Every row gives one point. Before rounding, the points of a table are all equally far from one centre. They may lie mostly on one side of it. Where is the centre, to within rounding?

Points:
[[ 0.30 -1.01 -0.71]
 [ 1.89  0.87  2.60]
 [ 0.45  0.43  3.85]
 [-0.97  0.28  3.83]
 [ 1.33 -0.12  3.42]
 [-0.48  0.23  3.94]
 [-1.74 -1.84  1.53]
 [ 1.47  0.15 -0.40]
 [ 1.91  0.18  0.12]]
Centre: [-0.20  0.13  1.46]

Points, 11 rows:
[[ 1.78 -0.38  0.81  1.71 -0.22 -1.40  2.54  3.62]
 [ 2.93 -0.76  1.12  2.43  0.16 -1.57  0.67  2.46]
 [ 1.57 -1.44  0.12  3.03 -0.98 -0.10  1.28  3.67]
 [-0.70 -0.97  0.37  1.48  0.11  1.17  2.35  3.00]
 [ 1.46 -1.42  1.14  2.70  0.24 -1.30  2.41  3.19]
 [ 3.11 -1.63 -0.42  1.71  1.61 -1.39  0.92  2.68]
 [ 0.17 -0.62 -1.05  1.22  0.28  0.55  3.16  2.13]
 [-0.72 -1.30 -0.20  1.35 -1.24  1.51  1.18  2.31]
 [ 1.65 -2.25  0.24  2.25  1.61 -0.83  1.94  3.62]
 [ 2.36 -1.45 -0.16  2.00  0.77 -0.32  2.59  2.70]
 [ 2.39 -1.09  1.42  0.75  0.24 -0.59  0.19  3.97]]
Centre: [ 0.29 -0.93 -0.29  1.21  0.34 -1.06  0.41  2.23]

Points:
[[ 3.14 -1.32  0.68 -0.15 -1.15 -3.12  1.68  0.26  1.18 -2.74  1.40  1.19]
 [ 3.57 -0.31  2.03  1.36 -1.84 -3.12  2.91 -0.83  1.16 -1.32 -0.13  0.76]
 [ 3.11 -0.40  1.08  0.08  1.96 -0.70  2.27  0.05  1.59  0.07  1.15  1.37]
 [ 4.61 -0.17  0.44  0.33 -1.12 -0.67  4.01  0.53  1.67  0.88 -0.35 -1.15]
 [ 3.31  0.01  3.05  0.65 -1.65 -0.01  2.58  0.53  1.79  1.00  0.71 -0.59]
 [ 4.48 -0.80 -1.50 -0.70  0.10 -2.31  2.02  0.49  1.19 -0.33  2.15 -0.14]
 [ 2.87 -0.30  0.45  2.07  0.78 -2.61  2.75  1.60  1.03 -0.39  0.20  0.78]
 [ 3.88 -0.17  2.02 -0.01 -1.52 -2.13  1.60 -0.97  2.56 -0.60  0.75  0.70]
 [ 3.93 -0.51  1.90  0.40  0.01 -2.90  1.34 -0.31  1.64  0.99 -0.54  0.02]
 [ 3.25  1.44  2.13  1.15  0.42 -3.40  3.01  0.83  0.17  0.64  0.23 -0.44]
 [ 3.37 -0.64  2.72 -1.15 -1.53 -1.48  0.49  0.73 -0.55  1.99 -0.66 -0.36]
 [ 3.70 -0.70  2.17 -0.13 -0.80 -1.04  5.00 -0.10  1.02  0.00  1.28 -1.28]
 [ 2.54 -1.31  2.30  0.84  1.44 -0.95  2.06  0.40  0.53  0.01  0.53  1.69]
 [ 2.11 -0.10 -1.63  0.96 -0.31 -2.31  3.14  0.60  2.71 -0.06 -0.44 -1.09]
 [ 3.25 -1.51  1.04  0.63 -2.37 -2.31  4.27  1.44  0.93 -0.77 -0.39 -0.82]
 [ 4.73 -1.75 -0.43  0.13  0.23 -3.28  1.44 -0.92  0.49 -0.43  0.12 -0.30]
 [ 2.87  1.77  1.88 -0.31 -1.80 -2.60  3.60  0.49  1.62  0.14 -0.08  1.00]
 [ 3.67 -1.62 -1.10  0.77 -0.46 -1.07  4.43 -0.93  0.91  0.94  0.68 -0.05]
 [ 3.73 -1.42  1.42 -0.47  0.40 -0.93  1.21  1.68  1.78 -0.83 -0.67  0.23]]
Centre: [ 1.79  0.14  0.29 -0.24 -0.95 -1.02  1.92 -0.31 -0.52 -0.54  0.41 -0.70]
